Every row gives one point. The window is the flat piece filled in between its corners: a triangle in 3 columns, a solid with four corners in 4, and so on. A path goes straight from each point to the next, and from the last back to the first. After which points does the path pass through the window?
(in the rows, 128 means zero)

Window:
[[133 149 132]
 [206 140 123]
 [100 119 152]]
Path:
(1): [203 146 168]
(2): [110 164 180]
(3): [115 138 121]
(4): [189 145 100]
(5): [193 165 161]
(6): [223 136 170]
(7): [180 128 116]
(8): [189 135  88]
Through the window after points: 8

Window:
[[133 148   7  82 122 103]
 [179 119 148 169 139 154]
 [ 86  93 186  54 143 108]
 [127  87  98 105 172 119]
 [ 35  81 206 138 143 129]
 [ 88 163 127 165 185 117]]
Path:
(1): [101 111 117 106 163 166]
(2): [141 117 121 149 165  93]
(3): [109 125 160 131 124  51]
(4): [ 90 116 148  89 165 165]
(5): [140 126 123 130 148 170]
(6): [152 113 132 165 149  72]
(7): [135 124  89 130 152  62]
(8): [143 144  85 100 147 204]
(9): [ 86 112 197 106 172 172]
(10): [101  97 193 111 148  91]
(11): [ 76  89 170 124 130  91]
(12): [ 58 103 174  97 159 159]
Through the window after points: 1, 5, 11

Window:
[[ 90  93 143  75 149  87 170 192 116]
 [134 107 168 173 100 133  90 144 123]
 [ 96 126  72 197 173 109 203 149 104]
 [189 118 125 120  70  99 118 145 137]
 [ 74 103  60 158 130 151 146 156 124]
 [142  57 122 156 140 144 151 129 162]
 [142 167 211  53  36 127 123  68  83]
 [175 183  94 105 119  73  63   7  39]
 [150 145 138 147 139 191 121 151 144]]
Path:
(1): [ 87 155 114 173 129 108 130 109 190]
(2): [ 50 152 137 123 170 119 125 130 189]
(3): [175  88 107 135  94 127 156 146  27]
(4): [151  93 118 120 119 150 146 157  30]
(5): [ 78 142  96 141 137  99 128 110 196]
(6): [ 88 149 116 124 151 110 132 133 191]
(7): [129  87 109 141 139 128 152 169 102]
(8): [160  94 125 129 113 155 151 145  52]
(9): [126 143 124 116 119 121 151 109 134]
(10): [106 177 111 147 154  78 136  96 145]
(11): [155  85  80 164 120 141 154 132  32]
(12): [154  99 115 151 115 161 141 138  60]
Through the window after points: 4, 10

Window:
[[ 98 118  72 120  42 161 158 191  86 156 170 187]
 [125  81 166 208 134  98  68 185 164 104 123 131]
 [ 45 167 221 204  68 125 136 103  93  69  85  86]
 [147 235 128 195 114 131  96 163 165  89  76 124]
 [121 150  93 149  44 115 142 125  91  71 212  73]
 [113 101 143 102 172  88  74 137  91 148 176 152]
 [117 162 102 127 141 153 193 134  96 107  71 118]
 [186 197 196 167 152 109 172 151  73 188 144  88]
 [132 193 233  74 154 125 213 217  78 176 102 125]
 [144 187  97 204 110 202 133 184 123  86 213 149]
 [117 123 158 178 100 186 105  96 173 105 142  96]
 [ 46 104 182 141 112  52 223  92 147 185 154  97]]
Path:
(1): [151 161 143 137  92 133 188 111 107  83 145 167]
(2): [ 98 163 118 153  87 144 142 159 102 128 156  98]
(3): [ 48 130 106 137 176 140 109 151 113 165 126  69]
(4): [181 147 191 116  80  85 146 145  82  94 184 178]
(5): [127 142 162 151  93 117 142 152 120 125 163 148]
(6): [ 76 138 144 176 154 140 113 176 123 160 161  48]
(7): [ 74 165 140 147 119 122 129 194  80 194 111  49]
(8): [137 149 208 127 127 114 163 121 111  83 148 172]
(9): [172 172 188 155 123 115 176 108 118  75 129 138]
(10): [ 86 192 139 166 141 138 121 183 118 156 106  58]
(11): [ 41 150 140 156 152 118  95 184 120 165 151  48]
(12): [147 145 205 184  68 104 153 105 106  90 144 149]
(13): [161 157 159 148 107 124 139 158 118 101 108 155]
(14): [102 158 151 169 139 138 122 170 107 136 140  91]
(15): [115 154 119 138 142 148 134 189 127 150 156 108]
(16): [206 167 136 133 108 103 166 109  89 108 145 186]
Through the window after points: 3, 7

Window:
[[100  88 166 137 112 165  81 158  71 109 184  53  56 134]
 [ 94 171 103 115  53 127 122 223  85 213 220  92 144 134]
 [114 123 163  49 140 147 215 163 100 129 143 137 118 121]
 [136  82 248 100 152 150 159 150 170 155 136 160  77 102]
 [ 78  98 125 125  83 158 121  71 145 106 111 113 109 168]
 [204 206 131 142 163 109 130 108 116 101 159 144 163 125]
 [191 125 161 144 104 148 149 203 150 188  41 183 116 125]
 [149  83 176 151 169 121 176 162 210  97 113 165 151 108]
 [129 152 112 121 144 249  72 106  95  82 184 118 103 148]
 [140  67 108   9  53 123 127 159 159 137 153 174 203 127]
 [113  60  98 152  79 189 152  89  95 107 161 183 100 138]
 [134  69 154 143 188 201  57 107 114 144 139 103 130 113]
 [192  92  37  96 143 213 117  72 156 114 127 182  93  98]
 [113 158  90  70 114 132  77 181  91 155 155 175 124 110]]
Path:
(1): [108 152 128 101  68 162  95 133 117 118 125 128 132  48]
(2): [131 127 107 104 130 149 113 176 106 167 177 147 122 156]
(3): [135  62 104  89 144 151 120 167 115 140 155 167  70 186]
(4): [ 99 113 148 103  66 207 121 119 136 141 131 116 159  56]
(5): [135 147 131 124  92 171 117 139 110 131 120 133 132  79]
(6): [151 126 130 113 141 161 122 163 127 144 158 151 114 166]
(7): [145 107 124 121 139 151 116 144 126 129 148 148 132 159]
(8): [132 114 126 111 106 166 113 127 120 126 137 122 126  89]
(9): [117 124 203 118 120 168 136 137 134 125 132 137 115  64]
(10): [165  90 148  98 156 131 137 155 151 157 162 159  91 179]
(11): [139 117 119 121 153 146 104 149 114 133 154 155  84 173]
(12): [131 132 153 122  99 174 149 132 111 129 138 113 139  66]
(13): [119 138 125 122  96 169 113 118 109 126 114 122 141  66]
(14): [142 100 115 114 134 150 119 141 137 125 150 148 119 174]
(15): [134 110 120  95 119 146 143 150 137 143 143 164 126 173]
(16): [131 128 141 108  84 144 150 142 141 114 141 141 119  92]
Through the window after points: 1, 5, 9

Window (14 x 14):
[[151  96 123  99 141  95 128 133 100 134  87 113  84 186]
 [134  67  53 103 122  78 158 150 136 140 113 196 121 111]
 [146  49 101  68 123 146 109 135 156 103 132 120 118 119]
 [ 85 110  84 133 102 115 127  95 193 103  85 147  94  78]
 [144 195 122  68 243 111 173  92 160 152 189 160  67 105]
 [101 121 123  65 170 174 166 163 136 113 103 118  99 156]
 [150 155  82 107 156 211 108 136 199 191 117 136 192 182]
 [123 125 118 141  76  95 140 144 170 107 146 116 196  97]
 [ 70 104  88 150 109 145  43 137  59 192 249 182 203 131]
 [149 155 246  64 100 169  47 165 197 119 118 181 142 163]
 [118 132  31  47 113 142  90  93 141 204 102 179 232 142]
 [186 142  98  76 108  77 212 127 105 166 157 151  45  66]
 [148 146 155 194 167 166 174  96 130 120  96 117 187  88]
 [126 171 114 122 159 137  49 159 113 120 145 161 136 104]]
Path:
(1): [147 137 109 103 116 139 128 115 110 105 151 153 124 135]
(2): [102 105 138 119 162  98  95 168 165 164  97 133 145  92]
(3): [116  91 137 126 169 104  98 153 158 205 111 132 147  81]
(4): [127 138  68  87  72 139 143 102 153  73 127 153 148 146]
(5): [164 140  87  95 117 158 134 113 127 115 126 156 130 150]
(6): [ 91 100 138  90 202 128  86 141 160 212 133 149 147  91]
(7): [ 98  82  99 129 159 105 130 162 119 199 124  93 183  49]
(8): [150 165  78 124 112 149 146  84 140  92 165 190 130 176]
(9): [131 141  91 100 130 143 128 120 134 124 129 176 167 137]
(10): [129 110  97 112 139 125 126 118 145 179 113 137 151 104]
(11): [111 122 151  91 123 133  92 151 178 147 109 152 135 116]
(12): [151 134 140 100 105 146 110 117 160  98 127 175 124 141]
(13): [150 169  94 143 124 154 151  73 126  78 155 190 113 148]
(14): [133 102 125 104 144 113 134 159 148 171 114 111 157  94]
(15): [122 119 132 129 154 131 144 134 156 159 111 122 165  99]
(16): [148 147 108 140 101 133 134 105 134  84 142 148 160 120]
Through the window after points: 3, 9, 11, 13, 15

Window, 14 rows:
[[ 86 159  92 120 113 141  78 133 161 104 139 145 153 124]
 [155 149 114 122  57 119 142 113 122 129 109 141 200 137]
 [ 92 134 121 165 139 122 123  83 121 202  79 118 118 116]
 [161 148 115 167  97 130  72 117  94 127 209 135 151 129]
 [ 98  96 241  52 180 121 122 190 125 131 151  88 103 165]
 [113 102 139 152 161 148 139 120 151 166 149 178 196  96]
 [202 111 145 129 124  61 140 239 214  81 183  49 117 149]
 [153 131 138 115 150  98  85  53 147 107 146 153 156 125]
 [191  90 202 155  48  89  75 212 184  31 164 124  67 146]
 [111 118 124 152 157 174 141  88 126 128 123 142 144 197]
 [173 203 121 151 135 215  95  89 153 211  47 151 132 125]
 [165  68  63 112 109 119  76 140 124 148 121 152 179 153]
 [173  74 160  60 125 108 182 220 166  74 186  86  45 114]
 [162 190 130 151 196 155 144 172  92 145   7 140 105 116]]
Path:
(1): [135 137 118 166 120 100 117 165 167 150 135 192 127 170]
(2): [174 144 135 122 119 103 107 163 158 154 113 136 118 162]
(3): [145 102 121 157 145 199 136 131 167  91 155  75 163  75]
(4): [142  99 153 115 135 138 106 149 162 104 136  98 145 130]
(5): [164 151 123 132 115  57 132 143 100 173 155 209 112 177]
(6): [172 120 146 138 123 103 129 163 144 138 131 164 118 169]
(7): [149 115 151 133 112 147 101 121 140 108 130 101 136 124]
(8): [158 120 155 106 139 175  87  95 110 103 109  55 185  81]
Through the window after points: 2, 4

Window (14 x 14):
[[157 185 183 178 114 133  84  90 133 189 136 170  84  77]
 [151 148 144 138 161  67 127 141 176 206  78 133  61  68]
 [ 50 128 155 207 154 113 180 147 115  77 229  83  98 215]
 [ 52 120  85 209 136  91 179 145 133  33 108 213 137 128]
 [216  89  93 179 196 102 140 194 129 150 191  73 177  96]
 [145 169 113 114 131  40 208  29 128  93 165 136 151 184]
 [168 129 139 172 144 112  79 115  66 170  73  50 121 131]
 [137 116 149 104  99  27  66 220 137 120 168 132 188 126]
 [170  83  66 157 115  34  98  23 149 142 154  74 175 135]
 [160 102  64 122 167 102  60  77 165  86 130 181  86  99]
 [ 93  71 147  98 188  88 152 135 109 112 162 168 217 188]
 [105 137 158 102  98 141 175 155 186 141 105  99 109 148]
 [113 193 107 142 149 125 119 131  86 223 146 173  94 100]
 [ 83 209  87 231 188  97 152 147 179  96 101 124 143 111]]
Path:
(1): [145 118 114 145 183  75 151 135 105 113 138  85 150  68]
(2): [ 64 141 121  83 137  76 126 103 126 128 143  92 137  29]
(3): [130 138 130 167 140  89 122 114 133 143 128 159 129 168]
(4): [160 129 124 178 126 109 133 156 150 149 142 134 112 177]
(5): [ 91 134 138 152 150  96 117 124 121 125 150 110 126 101]
(6): [ 78 148 169 101 160  65 156 113 110  99 157  75  99  62]
(7): [139 130  98 181 141 129 157 107 158 140 124 161 135 183]
(8): [151 136 109 192 148 100 125 148 164 127 107 135 143 180]
(9): [ 77 170 130 125 165  94 150 114 108 124 147  84 125  40]
(10): [ 64 113 137 152 153  84 148 119 121  78 118  71 135  65]
(11): [166 133 128 149 145  98 109 140 126 168 141 190 150 182]
(12): [180 116  98 198 129 129  93 156 159 181 175 140 134 198]
Through the window after points: 8, 10, 12

Window (14 x 14):
[[ 85  82 144 119  94 140 169 186 131  58 155 118 195 153]
 [128 152 171 177 180 145 141 141 140 134 117  96 249 113]
 [127 129 154 172 128 130 125  62  68 153 172  89  83 117]
 [ 90 166 163 197 103 182 132 173 170 181 162 100  37 134]
 [164  55 147 128 170 175 148 102 107 111 170  59 165 207]
 [178 123 197 140 160 225 178 121 144 135 146 122 159 116]
 [114 152 177 144 174 109 143  95 114  91 126 146 208 176]
 [ 63 248 165  41 128 192 125  96 162 123 146 119 129  98]
 [201  89 142 136 155 156  57 129 124 123 149 103  55 122]
 [128  66 108 182 161 144 102 136  16  71  78  97  97 141]
 [165 157 143 109 175  91 181 123 108 145 151  92 112 133]
 [164 125  54 123  96  96 134 152 113 173 103 163  91 133]
 [150  58 166 125  90 101 108 170 143 182  97 114  98 167]
 [ 83  69 118 145 155 142 169 169 164 128 109 156 168 112]]
Path:
(1): [180 123 152 158 115 104 166  87 170  87  94 106 125 137]
(2): [113 178 144 166 101 138 163 109 188  80 123  72  94 148]
(3): [105 157 159  92 147 182 123 137 116 157 150 134 132 112]
(4): [127  82 119  68 123 186  86 203 103 153 182 134 120 161]
(5): [148 154 134 198 126  82 166  88 141 118  67 121 105 100]
(6): [157 107 118 164 143 133 152 111 121  88  95 112 100 121]
(7): [ 90  72 134 107 143 156 102 189  85 190 168 125 177 178]
(8): [110 145 165 112 167 129 171 181  39 154 218 121 167 156]
(9): [171  88 123 152 135 142 114  68 192  96  44 108 134 122]
(10): [105  90 125 177  93  85 143 108 189 101  86 110 123 109]
(11): [144 134 169 116 182 215 125 162  64 162 183 119 149 177]
(12): [150 123 144 127 135 156 112 162  98 148 173 127 134 113]
(13): [119 116 141 136 132 150 145 117 136 126 122  90 109 143]
(14): [175 107 153 157 122 172 110  66 141  81 121  88 110 124]
(15): [162  99 132 122 163 133  95 175 112 156 154 123  85 134]
(16): [130 106 127 121 155 164 111 161  98 156 159 108 110 127]
Through the window after points: 2, 6, 14
